Every row gives one point. Before rounding, the points of a table are all equally far from one centre. They may lie mostly on one side of it. Where is the centre, to within rounding?
In the rows, 128 means zero.

Points:
[[ 64 138]
 [ 63 137]
 [138  99]
 [ 48  96]
 [ 79 146]
 [ 71 143]]
Centre: [ 92 103]

Points (15 x 8):
[[180 162 161 206 102  94 147  85]
 [176 136 193 196 128  79 138 103]
 [205 164 193 205 119 120 134 110]
 [157 177 188 215  92 102 164  92]
 [170 192 175 184 114  92 144 132]
 [160 140 160 196 149  87 136 107]
 [196 134 174 183 114  82 128  97]
 [156 137 144 191  68  84 149 129]
 [169 172 199 208 142 129 168  82]
 [199 150 189 197 127 101 139 126]
 [195 123 201 172 120  86 133  84]
 [151 131 167 222 138 116 153  75]
 [185 134 184 146 104 116 118  37]
 [220 143 172 201  95 135 140 119]
 [183 139 172 216 147 118 144  99]]
Centre: [144 137 179 153 102 148 145 108]

Points:
[[ 73 113  65  96 165  85 180 196 116 169 169 132  96 141  74  80  67 119]
 [ 90 119  66 195 136 191 216 123 139 126 179  32  80 119 119 166 105 111]
 [161  89 115  65 205  34 209 131 104 135 192  75 135 114 143 144 179 116]
 [118 105  57  52 145  83 232 131  95 133 153  57 115 120  49 124 137 140]
 [ 70  98 100 101 127 136 207 160  59 170 145 147 109  99 144 102  57 105]
 [ 45 123 141 137 162 125 162 122  48 184 182 132 117  69 119 143 123 160]
 [127  65  79 131 150 112 199 189  67 146 189  56 125 173 130 137  89 119]
 [ 68  62 117  90 165  98 203 158  93 153 211 102 100  96 109 136 174 152]
 [ 25  97  38 102 193  62 210 179 114 136 138 111 111 134 135 108 102 179]
 [ 67  92  49  76 182  79 169 145  93  99 164  90 182 148  81 152 101  85]
 [120  74  22 106 207 101 191 156  71 149 133  93 114 103  92 172  81 148]
 [148 113  50 106 108 106 219 149  97 194 179 125 105  74  92 135 132 181]
 [130  77  78 101 129  55 145 189  35 170 115 105 122 140 123 127 134 128]
 [101  31  50 113 153 113 143 151  87 187 162  73 106 165 109 169 136 120]
 [135  67  59  68 149 158 226 177  83 180 129  96 124 141  91 125 127  99]
 [ 55 100 104 142 188  87 178 143 115 176 138  42 115  57  89 183 142  94]
 [125  63  45  38 146 108 203 153  78 171 117  89  97  58 155 165 134 139]
 [120  63  68 106 113 155 184 157 147 130 151  67  91  99  92 191 123  42]
 [ 84 122 125  46 161  99 159 160  72 170  87 174 134 157  56 158 121 112]
 [103 160  92 142 148  95 211 160  59 169 118  89 133 130  75  87  95  86]
 [ 65  95  76 145 125 132 148 146  78 207 156  91  74 171  79 145 114 135]
 [ 97  51  44 162 137  99 183 185  88 170 165 101 112 140 124 137 120 119]
 [ 62 142  55 105 170  64 168 162  83 122 133  48 103  99  58 113  76 127]
 [ 75 109  36  97 163  95 209 149  69 142 138 114  91  77 126 171 189 127]
 [119  99  67  86 157  55 207 152  76 191 164 140 161 154 103 106 110 144]]
Centre: [125 147 115 100 155 132 145 133 166 123 117  97 127 130 152 141 122 154]
